Each row of a before or after table is a point. One or more steps were done to the points. Then noise was added and the rows were shuffled. The steps act on columns, c1 being the first. What was done? A step turns or swaps two columns, mirrors them in a line or flattens them onto one, adds a multiple of one to another, or multiplies or shifts one. Angles are multiples of 10 degrees, from the lower column toward the higher: turns from -170 to 170, lines from 10 to 170 but not 90. Use the fewest steps. Two steps may share a column if one is a turn and the other turns, adds or multiplies; they go together, in the order done. Otherwise the lowest column goes first.
In the rows, zero is written as 128.

Before:
[[124 131 126]
 [113 118 136]
 [186  95 149]
 [128 130 165]
 [113 108 118]
 [105  84 120]
 [117 129 131]
 [117 119 125]
 [123 128 129]]
After (9 x 3):
[[102 120 114]
 [184   9 161]
 [121 139 129]
 [113 128 112]
 [118 137 124]
 [124 139 127]
 [128 134 187]
 [111 136 139]
 [118 140 133]]
Steps: add -1.5 times c1 to c2; multiply c3 by 1.6

Before, 11 rows:
[[112 211 113  64 181 106 144 137]
 [ 82  88 139 100 191  90 161 131]
 [154 143 183 120  90  85  42  99]
 [157 170 187  91 149 130  57 194]
 [ 82 187 157 179 105 105 104 135]
 [133 135 184 182 126  66  77  82]
 [ 72 113 113 114 196  90  91  95]
 [ 49 119 192  70 133 111 138 117]
 [155 213  76 115 157 152 123  79]
 [ 96 115  84 146 135 121  58 132]
 [112 178 167  97 149 191  35 192]]
After, 11 rows:
[[134 194 112 169 181  76 145 114]
 [127  63  92 173 190 112 121  81]
 [ 81  94 169 172 124 200  65 129]
 [118 107 106 163 130  82  67  51]
 [ 79 230 142 111 158 106 179 157]
 [ 98 113 204 169  88 133  57 157]
 [135 172 147 130 102 183  97  83]
 [194 172 187 139 145  95  56 155]
 [ 95  85 165 168 197 126 138  70]
 [132 109 205 129 134 149 159  94]
 [193 219 211  81 146  76  74 116]]
Steps: swap c1 and c8; add 0.7 times c6 to c2; turn c4 and c6 by 110 degrees; mirror c3 and c7 in the line at 130 degrees

Before:
[[ 68  79 119  99  92 174 123 119 177  75 134  72]
 [172  92  69  71  87 151 141 159  93 104 109  89]
 [ 65 130 177 101 170  59 145 159 104  95 107 105]
 [152 126 129 153 178 172 141 132  89 163 143 128]
 [176 181  76 142  90  83 110 147 155 103  87 103]
 [137 129 141  77 111 102 145 167 134 162 143 133]
 [105  70 125  57 103  61  62 157  97 133 112 142]
 [129 110 117 105  91 136  70 168 124 100 164  73]
 [ 82  93  96  38  79 132 122 198  68 173  87  65]
 [ 91 112 116 139 188 180  93 203  92  96 179 155]
 [127  72 114 146  89 163 143 181 130  93 167  92]
 [ 57  94 192  46 175 148 123 153  84 132 169 132]
 [ 90  87  94  70 157  94 137 185 104 167 152  72]
 [118 160  79 104 108 137 149 113  54 146 125 124]]
After, 14 rows:
[[151 104 128 130  84 171 139 141 203 163 111 138]
 [ 55 134 191 221  69 142 168 155 145 132 119 128]
 [ 82 185  96 248 153 120  93 198 196 171 147  63]
 [ 89 150  93 203  81  85 146 179 167 165 112  79]
 [ 69 105 177 151  92  56 104 147 109  94 118 118]
 [171 181  68 187 144 145 109 163 118 104 121  97]
 [128 198 114  98 135 153 159 187 101  92 102 104]
 [106 191 123 209 123  58 134 145 137 132 195  96]
 [175 102  77  99 189  80  98 140  85 102 160  90]
 [129 163 117 141 151 129 181 167  97 100 171  32]
 [ 91 113 116 120  68 168 187 212 136  96 145 129]
 [136 136 141 187 144  95 138 160 136 162 107 144]
 [120 109  78 182 161 139 119 115 204 147 111 141]
 [ 66 188 118 121 136 174 134 126  24  77 131  67]]
Steps: turn c2 and c5 by 150 degrees; add -1 times c10 to c9; turn c4 and c9 by 160 degrees; turn c6 and c8 by 10 degrees; add 0.7 times c7 to c12; turn c7 and c11 by -110 degrees

Before, 9 rows:
[[113 170  90 130 103 175  75 143 137 110 184 117 124 109  93  91 125 113]
 [134 123 123  86  29  79  89 173 120 178 192  75 116 194 130 139 169  86]
 [ 76  65 131 128 134 111 176 111 160 101 203 144 121 170 103 181 108 129]
 [ 89 191 125 169 125 183  76 116 158  76 105 116 100  96 108 108 154 201]
 [ 91 192  93  72 143 120 151 155 104 169  89 136 103  90 118 166 119  87]
 [119  99 163 180 111 142  85  92 115  93 190  80 118  84 178 138 148 129]
 [196 101 185 184  94  90 198 134 177  83 167 104 179 198 165  91 155 130]
 [113 149 186  58 122 193 122 120 161  67 117 105 140 139 169  72 127 198]
 [124 166 104  75  95  98 202  78  94 159 131  26 136 210  83 148 110 108]]
After, 9 rows:
[[ 91 193 126 176 119 179  19 115 114  75 106 116  41  98 113 110 147 114]
 [ 92 197  90  80 124 121 208 161  66 167  88 140  43  88 117 164 118 123]
 [194 104 190 185 139  92 112 131 136  88 167  95 113 208 171  94 151 210]
 [120 167 101  70 132  97 194  79  51 160 124  24  78 216  85 152 111 183]
 [115 145 189  59 122 194   8 119 121  65 122 107  81 141 172  73 126 162]
 [118  99 166 178 111 140 122  86  78  93 192  84  59  93 179 142 142  85]
 [ 69  67 132 134 139 109 196 113 119 102 201 137  58 162  96 175 107 150]
 [112 172  90 131 112 167  89 140  94 116 185 116  66 126  89  88 126  91]
 [131 124 119  89 113  86 160 173  77 176 187  74  57 230 131 136 164  71]]
Steps: turn c5 and c14 by -30 degrees; multiply c5 by 0.4; add -1 times c16 to c18; turn c7 and c18 by 70 degrees; shift c9 by -40; shift c13 by -60

Before:
[[144 138 117 100 111 118 124 121 110 112 126 127 127  41 132 133 129 130
  143 133 136 135 142 132 120 120 130 135 134 134 132 104]
 [132 136 122 125 120 137 135 138 134 145 157 128 150 133 122 122 134 118
  138 131 137 108 133 128 142 130 115 129 123 128 123 115]
 [138 136 112 120 125 108 129 143 128 133 138 123 115 123 141 130 129 110
  128 123 119 138  54 119 100 130 120 109 130 132 122 121]
 [129 146 114 123 116 109 124 136 133 146 129 133 134 135 127 118 126 129
  139 126 140 117 120  77 138 105 119 104 130 122 140 132]
 [125 137 128 128 115 149 126 118 132 135  99 128 116 112 141 117 135 115
  146 127 137  96 148 131 141 137 119 127 126 135 130 132]
 [119 146 124 135 121 115 135 132 130 134 156 133 114 137 122 141 139 124
  140 129 137 113 146 128 134 136 124 116 166 134 131 133]
 [135 143 119 139 126 157 108 136 135  48 153 120 125 137 134 125 112 127
  147 136 121 144 146 126 129 120 127 128 124 137 124 128]
 [142  93 122 127 125 127 107 142  51 142 138 129 130 137 123 129 119 130
  147 129 127 125 140 129 142 139 135 133 122 124 140 134]
 [128 139 124 131 125 173 125 123 127 137 121 126 111 138 135 134 132 127
  150 123  72 130 119 130 138 139 118 125 119 131 125 131]
 [139 145 166 136 115 111 130 139 134 138 160 130 112 120 141 119 113 121
  145  98 133 146 117 129 140 131 114 135 144 123 127 125]
 [139 129 114 124 115 105 134 141 137 116 139 110 114 116 145 117 128 125
  143 113 113 137 145 104 137 136 115 124 124 123 122 128]
 [144 117 112  98 113 104  99 132 127 144 146 107 123 125 124 115 122 126
  139 134 126 126 145 124 142 131 136 130 133 131 162 124]
 [123 137 116 127 122 114 132 135 134 143 134 128 120 137 126 153 128 110
  141 114 138 149 142 110 128 139 145 134 123 132 122 132]]
After, 13 rows:
[[248 136 112 125 125 119 127 141 129 133 138 122 137 127 140 125 129 114
  128 122 118 129  56 121 100 133 122 110 121 132 119 134]
 [118 119 112  98 116 120  98 132 127 145 145 108 126 124 124 116 123 125
  139 135 127 126 143 121 141 129 137 129 117 131 164 132]
 [160 150 164 140 118 119 131 139 136 137 165 131 136 121 141 118 110 121
  144  98 131 133 118 129 142 130 112 138 112 127 130 134]
 [ 94 161 122 136 123 123 132 133 128 133 157 135 123 137 119 143 141 124
  141 131 136 122 146 128 135 123 122 112 102 136 132 130]
 [125 134 121 125 121 128 134 138 133 145 158 128 114 133 123 120 139 121
  137 131 135 128 134 126 139 140 117 128 146 129 121 138]
 [110 141 116 142 126 142 108 136 133  47 153 118 135 137 135 125 109 127
  146 138 121 130 145 127 127 130 125 128 134 136 123 121]
 [ 93 136 130 128 120 138 125 120 130 134 101 131 144 117 140 116 140 115
  147 127 137 129 148 132 141 122 118 125 124 132 132 132]
 [122  92 121 129 125 130 107 141  50 146 138 128 116 138 124 127 118 129
  146 126 130 129 140 126 140 116 133 133 120 123 142 133]
 [138 135 122 130 123 150 126 122 126 137 126 125 147 136 138 132 136 129
  147 121  72 131 119 133 138 122 117 125 129 134 123 138]
 [100 132 115 125 124 125 133 133 135 142 134 129 136 135 128 154 123 110
  142 113 137 132 145 112 126 118 142 132 129 133 123 134]
 [144 142 115 125 116 120 125 138 132 148 128 133 128 134 129 119 126 130
  139 127 140 127 116  81 139 139 116 103 138 119 139 108]
 [124 141 115 102 107 124 126 118 112 111 128 122 131  43 133 132 128 129
  143 135 133 129 139 131 118 154 127 136 126 135 131 132]
 [114 129 114 122 114 119 135 142 137 118 142 108 144 119 141 117 125 126
  143 112 113 130 145 106 141 124 117 125 120 122 119 132]]
Steps: add -1.5 times c23 to c1; turn c2 and c29 by -30 degrees; turn c13 and c29 by 140 degrees; multiply c6 by 0.4; flatten c17 and c22 onto the line at 170 degrees; turn c26 and c32 by 120 degrees

Before:
[[139 142 121 149 143 141 103 161  39 143 117 124 121 113 126 139 147  96
  143 136 131  97 149 117 122 145 117  98 123 134 122 105 110 124 149 125
  131 136 140 133 127 117 142 135 118  60 112 145 136 119 139 129  96 122
  110 109 131 133 161 124 129 136 115 121]
 [119 133 132 130 130 113 143 155 118 124 115 123 120 119  96 136 135 151
  118 125 111 114 130 136  76 140 124 100 124 145 151 102 131 121 132 124
  142 118 143 130 137 113 151 140 158 137 141 147 128 133 154 121 133 124
  115 131 108 131 129 127 130 136 119 123]
 [128 151 121 151 177 112  95 152 135 129 125 135 136 130 126 126 143  99
  154 130 130 167 144 125 133 111 125 145 130 138 115 131 148 131 140 128
  146 128 140 112 118 124 131 145 124 133 140 124 140 196 147 134 134 149
  113 131 125 142 119 122  82 138 101 128]
 [124 138 127 132 128 108 142 121 134 125 125 137 123 120 128 143 146 102
  127 122 109 105  94 129 134 124 136 132 131 136 160 123 112 131 168 125
  129 135 115 122 134 144 147 140 119 137 140 139 140 203 121 118 131 121
  114 122 108 133 131 128 131 125 144 136]
 [142  88 141 129 162 152 140 152 101 127 127 143 167 127 134 116 124  97
  130 120  81 112 133 137 132  95 144 139 123 130 117 159 103 124 124 102
  141 126 120 137 134 141 141 131 109 137 127  96 135 144 138 114 123 126
  114 129 114 130 164 123  97 139 149 124]
 [120 142 121 128 127 119 129 131 116 130 111 135 121 114 123  51 148 191
  113 134 123 131 142 132 104 147 127 145 126 144 118  98 121 123 131 128
  130 135 138 132 134 145 149 139 128 137 133 131 138  99 117 102 119 117
  120 128 127 120 121 150 126 140 142 123]
 [148 102 138 141 168 138 115 141 133 124 122 127 120 115 130 130 170 123
  112 136 134 164 142 141 129 106 117 124 120 131 153 170 104 133 131 119
  137 130 126 142 127 127 116 143 108 135 148 134 160 115 144 143 128 126
  128 126 111 140 144 135 106 140 139 141]
 [123 144 122 128 138 146 144 132 131 154 105 124 133 115 125 134 119 117
  120 135 127 104 121 121 135 113 143 141 128 117 141 102 114 156 125 114
  142 137 143 130  76 140 139 128 113 128 146 144 133 101 133 139 128 117
  118 119 131 109 120 122 128  95 146 123]
 [125  95 138 132 139 121 143 124 133 131 125 125 154 134 133 135 118  99
  145 116 107 100 141 132 126 150 120 141 126 130 125 100 108 121 128 118
  144 110 105 133 112 115 147  51 107 138 146 131 132  96 143 129 114 115
  166 113 125 140 150 122 125 128 142 131]]
After (9 x 64):
[[140 141 121 150 143 140 103 162  39 143 117 124 121 113 110 169 147  96
  143 136 131  97 149 117 121 145 116  97 122 134 122 105 110 124 149 125
  132 136 140 133 128 108 142 135 118  60 112 145 136 119 147 130  96 122
  110 123 132 133 161 124 128 137 115 121]
 [142  87 142 129 162 151 140 152 100 127 127 143 166 127 131 146 124  97
  130 120  81 112 133 137 144  95 144 138 123 130 117 159 103 124 124 102
  141 126 120 136 135 143 140 131 109 137 127  96 135 144 127 113 123 126
  114 123 114 130 164 123  97 139 150 125]
 [119 133 132 130 130 114 143 155 119 124 116 124 120 119 120 166 135 150
  118 125 111 114 130 137  26 140 124 100 124 144 151 102 132 121 132 123
  142 117 143 129 136 109 151 140 158 137 141 148 128 133 248 122 133 124
  115 159 108 131 129 127 131 136 119 123]
 [125  95 138 132 139 121 143 124 132 131 125 125 154 133 116 165 118  98
  145 117 107 100 141 132 133 150 120 141 126 130 125  99 107 121 128 118
  144 111 105 133 112 109 147  51 107 137 146 132 132  97 144 129 114 115
  166 118 125 141 150 122 125 129 141 131]
 [120 143 120 128 127 120 129 132 116 131 111 136 121 114 126  81 148 191
  114 133 123 130 142 132  66 147 128 146 127 144 118  98 121 123 132 127
  129 135 137 132 134 145 150 138 127 138 133 131 138 100 166 102 119 117
  120 133 127 120 121 150 126 140 142 123]
 [128 151 121 151 177 112  95 152 135 129 125 135 135 130 130 156 143 100
  154 130 130 167 144 125 152 111 125 145 130 139 115 132 147 130 139 128
  146 128 141 112 118 126 131 145 124 133 140 124 140 196 133 134 134 149
  114 131 124 143 119 122  82 138 101 129]
 [148 102 138 140 167 138 115 141 133 124 123 127 120 115 126 160 170 123
  112 136 134 164 142 141 141 105 117 124 121 131 153 170 105 133 132 120
  137 130 126 142 127 126 116 143 107 136 148 134 160 115 138 143 127 126
  128 125 111 140 145 135 106 141 139 142]
 [124 138 127 132 128 109 141 121 134 125 126 137 123 120 123 173 146 102
  128 122 108 105  93 129 136 124 136 132 131 137 160 123 112 131 168 125
  130 135 115 122 135 142 147 140 120 137 140 139 140 204 111 118 131 121
  114 126 108 133 131 128 131 125 144 137]
 [123 145 123 128 138 146 144 131 130 154 106 123 133 114 118 163 119 117
  120 134 127 103 121 121 147 113 144 142 127 117 141 102 115 156 125 114
  141 137 142 130  76 135 139 128 113 128 146 143 133 101 119 139 128 117
  118 128 132 109 120 122 128  95 145 123]]
Steps: turn c15 and c56 by -70 degrees; add 0.5 times c15 to c42; shift c16 by 30; multiply c25 by 3; turn c25 and c51 by -40 degrees
